Every row gives one point. Each copy is the shape, with its points in the same order, turned, moved and blurred by noise. Say if it was mirrored as well.

Shape, 9 rows:
[[-28  -3  31]
 [ -2 -15  49]
 [ -5 -16 -14]
 [ 49   4  16]
 [-10  38 -18]
 [ 21  10  42]
 [ 38 -28 -34]
 [-11  17 -30]
 [ 26  -1  29]]
Copy 1:
[[-17  -6  24]
 [-22  28  25]
 [  6  -2 -23]
 [ 34  51   3]
 [ 43 -25   9]
 [  9  37  31]
 [ 27  27 -55]
 [ 36 -26 -12]
 [ 10  38  14]]
Copy 1 is: mirrored
Copy 2:
[[ 24  33 -17]
 [ 51  22 -17]
 [ -3 -13  -7]
 [ 36 -16  33]
 [-21  27  25]
 [ 50  14  19]
 [  0 -58   7]
 [-31   3  12]
 [ 42  -9  11]]
Copy 2 is: mirrored

Shape, 10 rows:
[[ 10 -22 -11 -29]
 [  9  -5 -25  -6]
 [ 31  29  84  10]
 [-19  50  17  23]
 [ 15 -12 -17 -16]
 [ 31   4  38 -37]
 [-17  -9   1   4]
 [ 13   9 -21 -18]
 [ 21 -27 -30 -24]
 [  4  11 -38  27]]
Copy 1:
[[ 11  -6 -15 -43]
 [  2  14 -24 -24]
 [ 50  21  72  27]
 [-26  39  34  25]
 [ 15   7 -18 -34]
 [ 38  12  32 -40]
 [-14  -1  -5  -9]
 [  3  31 -15 -34]
 [ 15   3 -38 -47]
 [-17  29 -38   6]]
Copy 1 is: only turned
Copy 2:
[[-20  -6 -20 -31]
 [  6   5 -18 -17]
 [-57  29  44  56]
 [ 22  14  51  17]
 [ -7   7 -20 -21]
 [-54  29   7  -5]
 [  1 -20  10  -9]
 [  3  21  -8 -21]
 [ -9   1 -40 -31]
 [ 40   4 -15   3]]
Copy 2 is: mirrored
Copy 3 (10 x 4):
[[  5 -17 -13 -34]
 [  9   9 -23 -19]
 [ 17  35  93  -3]
 [-15  62  13  16]
 [ 19   2 -17 -25]
 [  2  -2  42 -48]
 [ -6   3  -5   8]
 [  7  20 -15 -33]
 [ 20 -15 -28 -36]
 [ 23  40 -33   7]]
Copy 3 is: only turned
Copy 4 (10 x 4):
[[ 10 -19 -20   5]
 [  2 -30  10   4]
 [ 50  70  29  49]
 [  3  30  64 -11]
 [ 15 -28  -5   4]
 [ 48  24 -17  15]
 [-16  -3   7   7]
 [ 21 -29  10  -5]
 [ 15 -42 -19   9]
 [ -8 -35  40   7]]
Copy 4 is: mirrored

Shape:
[[ 11   4  -7   0   5  14]
 [ 10 -13   5  -3  -5 -43]
 [-26   9 -19 -15 -26 -71]
 [-31 -11  11  -5   9 -26]
 [ -5   2   5  -5  -3  16]
 [ 18  23 -48  22  24   8]
 [  4   3 -69   9   9  18]
 [ -6 108   5   4 -52 -27]
 [  8 -14 -18  31 -23 -28]
 [ 18   4  15 -16 -11   6]]
Copy 1, 10 rows:
[[  6  17 -16  -2  22   4]
 [ 24  -5  -7 -37 -17 -24]
 [-34  -5   5 -45 -49 -46]
 [-13 -18  18 -12  -3 -26]
 [ -3   8  -1   2   3  12]
 [ -2  25 -54   7  27 -27]
 [-25  11 -70  -6  28 -12]
 [-15  83   6  32 -71 -39]
 [  7 -22 -35  -8 -31 -18]
 [ 14  21  -2 -14  -6  12]]
Copy 1 is: only turned
Copy 2:
[[ 14  12 -12 -16   4  27]
 [ 31 -20  -8  15  -3 -15]
 [ 23  -1 -14  -8 -24 -67]
 [ -9  -7  11   2  -3 -21]
 [  3   1  -1 -23 -10  22]
 [ 10  54 -39   2  12  21]
 [ -6  38 -60 -24  20  16]
 [ 60  68   5 -24 -89 -21]
 [ 10 -10 -42  16 -20  -6]
 [ 37  -8   0 -23  -7  26]]
Copy 2 is: only turned
Copy 3 (10 x 6):
[[ 13  -3  -9   2  11  20]
 [ 11   0  -4 -10 -26 -34]
 [ -4  25 -29  18 -38 -63]
 [-22  -6  -5  14  -2 -34]
 [ -7   4  -8   9  -2  12]
 [ 48  25 -15  29  33   4]
 [ 35   8 -47  44  21  13]
 [ -8 118  18  16 -26   8]
 [ 33   7   4  26 -29 -25]
 [  2   0  -5 -18 -13  17]]
Copy 3 is: only turned

Shape (12 x 8):
[[-15  10  -5 -49  30  71  38 -34]
 [ 46   3  44  -2 -37  34  32 -25]
 [ 40 -27 -47   2  23  47  14  -3]
 [-15 -37  23 -36  14  -1  -8  22]
 [ 14 -48 -32  19 -26   9 -11  -9]
 [-36  11 -16  -7  24  23 -30  16]
 [-51   8  25  32  23  10  23  -2]
 [ -9   5   6 -20  12 -24  25   4]
 [-52 -15  -7   4  12  28  10   0]
 [-53  -3  -2 -17  18   4 -51  12]
 [-12   9   9  27  24   5 -38 -37]
 [-17  -2  13  39 -17 -27 -14  -3]]
Copy 1:
[[ 21 -24  31 -41  44  63  16 -47]
 [ 38  33 -19   6  17  78  -4  27]
 [ 40 -65  22  31  30  31 -13  -3]
 [ -4 -13 -23 -36  46 -10 -22  13]
 [ 15 -38 -31  34  -6  17 -40   4]
 [-33 -23  32 -10  28   1 -32  -9]
 [-54  13 -11  17  55  31   1 -19]
 [  0  14 -10  -7  29 -11  15  -1]
 [-41 -25  -6  -6  33  28  -8 -23]
 [-46  -9  13 -24  19 -17 -53 -17]
 [-13  27  19  29  29  13 -52 -36]
 [-34  28 -24  36   7   1 -30   4]]
Copy 1 is: mirrored
Copy 2:
[[  3 -18 -19 -70  26  55  35  11]
 [ 31 -28  39 -20 -50  29   8 -16]
 [ 54 -28 -35   6  24  23 -10  10]
 [-38 -27  -6 -35  -4 -22 -29  25]
 [  7 -17 -48  25 -29   5 -17  -7]
 [-31  25 -24 -21  26  20 -39  12]
 [-59  19  16  11   5  32  16  16]
 [-18  10   5 -27   5 -30  14   8]
 [-43   8 -31  -8   7  28   3  12]
 [-61  22 -26 -26  14   0 -56  -3]
 [-29   4   4   7  24  23 -28 -42]
 [-35  20  10  30 -23  -5 -16 -16]]
Copy 2 is: only turned
Copy 3, 12 rows:
[[-53  27   7 -56  30  55  22 -21]
 [ 13  51  57 -31 -37  17  25  -5]
 [ 15  22 -21 -40  26  34  35  55]
 [-15 -43  31 -12  16  12 -13   0]
 [  0  -2 -18 -15 -33  -7  11  53]
 [-25  -6 -19  23  18  36 -31   6]
 [-45   7   7  47   6  10  23 -13]
 [  1 -14   6  -3  10   2  10 -38]
 [-51 -10 -12  21   4  26  13   6]
 [-31 -28  -9  19   8  20 -55   2]
 [-33  42 -13  13  10 -15 -36  14]
 [ -4   7   3  37 -26 -22 -10   7]]
Copy 3 is: mirrored
Copy 4 (12 x 8):
[[-29  43 -34 -12  12  36  70  13]
 [ 36  43 -33  24 -30 -38  54  23]
 [  4 -27 -67  28  -1  23  28  22]
 [-21 -24  14  -8  26 -24  16  31]
 [ -6 -32 -42  25 -33 -22  -8   7]
 [-27   3   5  -4  14  31 -15  24]
 [-29  13  52  40  -8  21  27   7]
 [ 18 -12  16  -3  15 -10  30 -13]
 [-46  -1   5   9 -16  25  19  12]
 [-42   1  22  -9  19   6 -33  15]
 [-16  24   4  40  12  12 -19 -14]
 [  3 -11  25  36 -27 -20 -19  -9]]
Copy 4 is: mirrored

Shape, 12 rows:
[[  4   7  13  12 -24 -22  -6 -31]
 [-37  39   8  21  12  17  28 -12]
 [-25 -70  -6   1  -1  21  24   9]
 [ -2  16 -25  45  20  48  23 -32]
 [  4  40 -24  26 -21  44  23   5]
 [-27  31 -16  33  14  -6  47 -19]
 [  6  40   9   4   8 -37 -24 -26]
 [  3   1 -10 -15 -24 -16 -21 -19]
 [ 24 -68   2 -54  -4  37  31  -4]
 [ 13  35 -34  -7   7 -29 -23  -1]
 [ 14  16  15   4   5  -3 -27   5]
 [ 35 -78   8 -17  -7   6  37  19]]
Copy 1, 12 rows:
[[-14   7  -4  23 -15  11 -34 -17]
 [-30  36  30   7  18  29   3   9]
 [-30 -39  52 -37   8   1  22 -25]
 [-44  -5 -12  -9  59  36   7   7]
 [  2   9 -26 -14  27  49  11  13]
 [-46  36  -3  10  12  22  30  14]
 [  0  32  -4  43   8 -15 -45  13]
 [  1  -9  -4  -9 -15  -6 -42  -1]
 [ -3 -26  25 -80  21 -26 -16 -59]
 [  7  18 -12   3   6 -26 -22  46]
 [ 22  -3  18  23  29  -6 -27  10]
 [  8 -41  31 -40  -1 -28  15 -62]]
Copy 1 is: only turned
Copy 2:
[[ -2  10  13  -5 -13 -13 -11 -38]
 [-18  54  57  13 -17  13   4  -2]
 [ 10 -26   0  63 -12  -8  40  21]
 [ -8  72   0  32 -35  28  21  -5]
 [  5  53  11  -6 -64  22  21   3]
 [ -6  70  27   7  -3 -16  18  12]
 [-28  38   5 -32  12  -3 -39 -24]
 [-20  -9  -4 -17 -14 -10  -1 -29]
 [ 21 -47 -26  33   4  39  65  -1]
 [-30  21 -16 -43 -13 -11 -12   5]
 [-11   7   6 -15  -7  14 -38 -13]
 [ 45 -45 -26  38   5  12  34  12]]
Copy 2 is: only turned
Copy 3:
[[  0  -4 -29  -8 -40 -10  -6   3]
 [-36  25  -3 -13 -35  20  16 -35]
 [ -8 -24 -33  48  41   0  31  -8]
 [ -2  58 -39  18 -15  24  14 -45]
 [-14  48 -36 -10 -24  45  37  -1]
 [-15  37  -5  -4 -36  -5  41 -38]
 [  6   7  -6 -43 -36 -19 -26   4]
 [ 18 -12 -37 -29  -6  -1   0   6]
 [ 48 -42 -26  50  34  50  23  -3]
 [ 21  28  -5 -50  -3  -7   4  13]
 [  1  20  -9 -19  -7  15 -23  21]
 [ 37 -27 -22  66  25  13  25  34]]
Copy 3 is: only turned
Copy 4, 12 rows:
[[ -7 -11 -31  18   7 -15 -41 -16]
 [-21  21 -32   4 -10  43   5 -15]
 [  9 -55   8   7   0 -10  53  -6]
 [ 25  27 -16  27  16  41  19 -54]
 [ 27  30 -35  24 -39  15   6 -35]
 [-16  31 -49   1  15  24  12 -14]
 [-10  31 -12   6  16 -17 -63  -2]
 [  3  -8  -2  -4  -7 -33 -32 -26]
 [ 71 -66   9 -29 -11  -7  20   2]
 [  6  49  -8  -9  -1 -40 -31 -19]
 [  9  19   8  24 -12 -18 -31   3]
 [ 59 -59 -11   4   7 -36  34  23]]
Copy 4 is: mirrored
